Rows are points. The points of each table are mixes of a few directions, plus a little noise. Count the directions of each table, and those that both share. Where both have some left over, give the other angles between the two spaces (their principal angles), to ten degrees, smallest first.

First (5 x 2):
-.57; .78
.47; -.68
.11; -.12
.12; -.18
-.12; .17
Second (6 x 2):
.18; .27
-.24; -.36
-.08; -.12
.28; .41
.41; .61
-.54; -.82
Directions: first 1, second 1, shared 0; angles 70

First (7 x 3):
.48; .03; .30
-.64; .14; .16
-.27; .02; -.02
.29; -.36; -.94
-.24; .13; .34
.29; .06; .33
.10; -.05; -.14
Second (5 x 3):
.24; .05; .26
-.83; .06; -.19
.20; -.14; -.34
-.01; .20; .58
.39; -.16; -.31
Directions: first 2, second 2, shared 2

First (5 x 4):
-.40; .42; .47; .38
-.03; .05; .40; .01
-.02; .10; .79; .05
.16; -.23; -.94; -.15
.31; -.36; -.72; -.28
Second (8 x 4):
-.29; -.38; .01; .41
-.50; .48; .21; -.74
.15; .07; -.03; -.06
-.32; .00; .09; -.09
-.41; -.65; .00; .72
.47; .63; -.02; -.69
.10; -.49; -.10; .64
.80; .33; -.16; -.21
Directions: first 2, second 2, shared 0; angles 60, 80

First (10 x 8):
-.28; -.15; .29; -.28; .35; -.34; -.78; .05
.34; .25; -.33; .45; -.85; -.10; -.04; -.48
.25; .16; .70; .34; -.02; -.53; .15; .39
.12; -.21; -.01; .14; .13; .44; .46; .13
-.02; -.10; -.31; -.18; .07; .06; .35; -.10
-.47; .43; -.08; -.24; .03; .58; -.84; .13
-.30; .35; -.03; -.26; .38; .54; .24; .48
.50; -.55; -.73; .28; -.54; -.01; .85; -.75
-.22; -.21; .54; -.06; .25; -.22; -.94; .14
.07; .06; -.08; -.19; .15; -.41; .49; .06
Second (7 x 8):
-.11; -.10; .23; -.16; .49; .10; .31; .41
.24; .73; -.34; .26; -.54; .10; .71; .02
-.16; -.23; -.58; -.44; -.07; -.23; -.31; -.60
-.07; -.04; .23; -.10; .40; .11; .31; .40
-.22; -.51; -.65; -.48; -.14; -.34; -.83; -.91
.28; .31; .50; .63; -.33; .17; .04; .32
.05; -.16; .60; .28; .17; .10; -.23; .35
Directions: first 5, second 3, shared 3

First (9 x 9):
.21; -.32; .28; -.01; -.27; .53; -.30; -.71; -.18
-.02; .65; -.32; -.13; -.93; .10; -.49; -.18; -.06
.91; -.25; .32; .29; -.13; .31; -.08; .37; -.20
-.03; .37; .24; .22; -.05; .16; .04; -.29; .35
-.36; .17; .03; -.14; .12; .10; .13; -.66; .15
-.38; .09; -.46; -.37; .31; -.44; .32; .24; -.13
-.94; -.73; -.16; .04; .07; -.43; -.49; .34; .03
.65; .23; .06; .20; .23; -.13; .39; .74; .03
-.06; -.22; .02; -.08; .65; -.20; .48; .15; .01
Second (8 x 9):
-.09; .16; .18; .24; .32; -.13; .23; .18; .34
.57; .36; -.05; .00; -.68; .29; -.29; -.02; -.20
-.81; -.78; -.15; -.31; .67; -.30; .18; -.20; -.12
.57; .92; .43; .68; -.04; .06; .25; .47; .67
.35; .42; .14; .23; -.21; .10; .00; .16; .18
.27; .23; .02; .07; -.25; .11; -.08; .05; .00
-.32; -.50; -.23; -.37; .04; -.04; -.13; -.25; -.36
-.54; -.80; -.35; -.54; .14; -.09; -.16; -.37; -.51
Directions: first 5, second 2, shared 2

First (10 x 11):
-.13; -.02; -.35; -.25; -.64; -.01; .41; -.03; -.10; .27; .13
.18; .37; -.20; -.09; -.42; -.15; .36; .18; -.48; .19; -.11
-.38; -.58; .05; -.05; -.01; .26; -.26; -.15; .25; -.22; .01
.27; .41; -.03; .02; -.17; -.13; .19; .24; -.56; .04; -.24
.35; .34; .38; .32; .94; -.18; -.35; .00; .36; -.09; .08
.10; .13; .02; .04; .20; -.08; .00; -.04; .22; .08; .13
-.04; -.12; .13; .08; .36; .03; -.20; -.13; .40; -.05; .15
.15; .14; .18; .13; .22; -.02; -.16; .15; -.28; -.18; -.25
-.21; -.14; -.37; -.28; -.63; .04; .39; -.11; .09; .28; .24
-.30; -.51; .17; .06; .15; .26; -.37; -.08; .10; -.33; -.15
Second (9 x 11):
-.10; -.13; -.16; -.14; -.07; .14; .01; -.16; -.01; -.06; -.09
.39; .50; .08; .10; .17; -.12; .02; .23; -.63; -.12; -.41
-.24; -.32; .17; .12; -.07; -.10; -.03; .01; .65; .22; .55
-.29; -.38; .26; .19; -.07; -.16; -.05; .05; .85; .30; .74
-.06; -.08; -.25; -.21; -.06; .20; .03; -.21; -.18; -.14; -.25
.09; .12; -.24; -.20; .00; .18; .03; -.13; -.47; -.20; -.46
-.24; -.32; -.23; -.22; -.14; .22; .01; -.27; .17; -.05; .01
.10; .13; -.10; -.07; .02; .06; .02; -.02; -.30; -.11; -.26
.34; .45; .48; .43; .21; -.43; -.03; .49; -.07; .17; .18
Directions: first 3, second 2, shared 1; angles 50
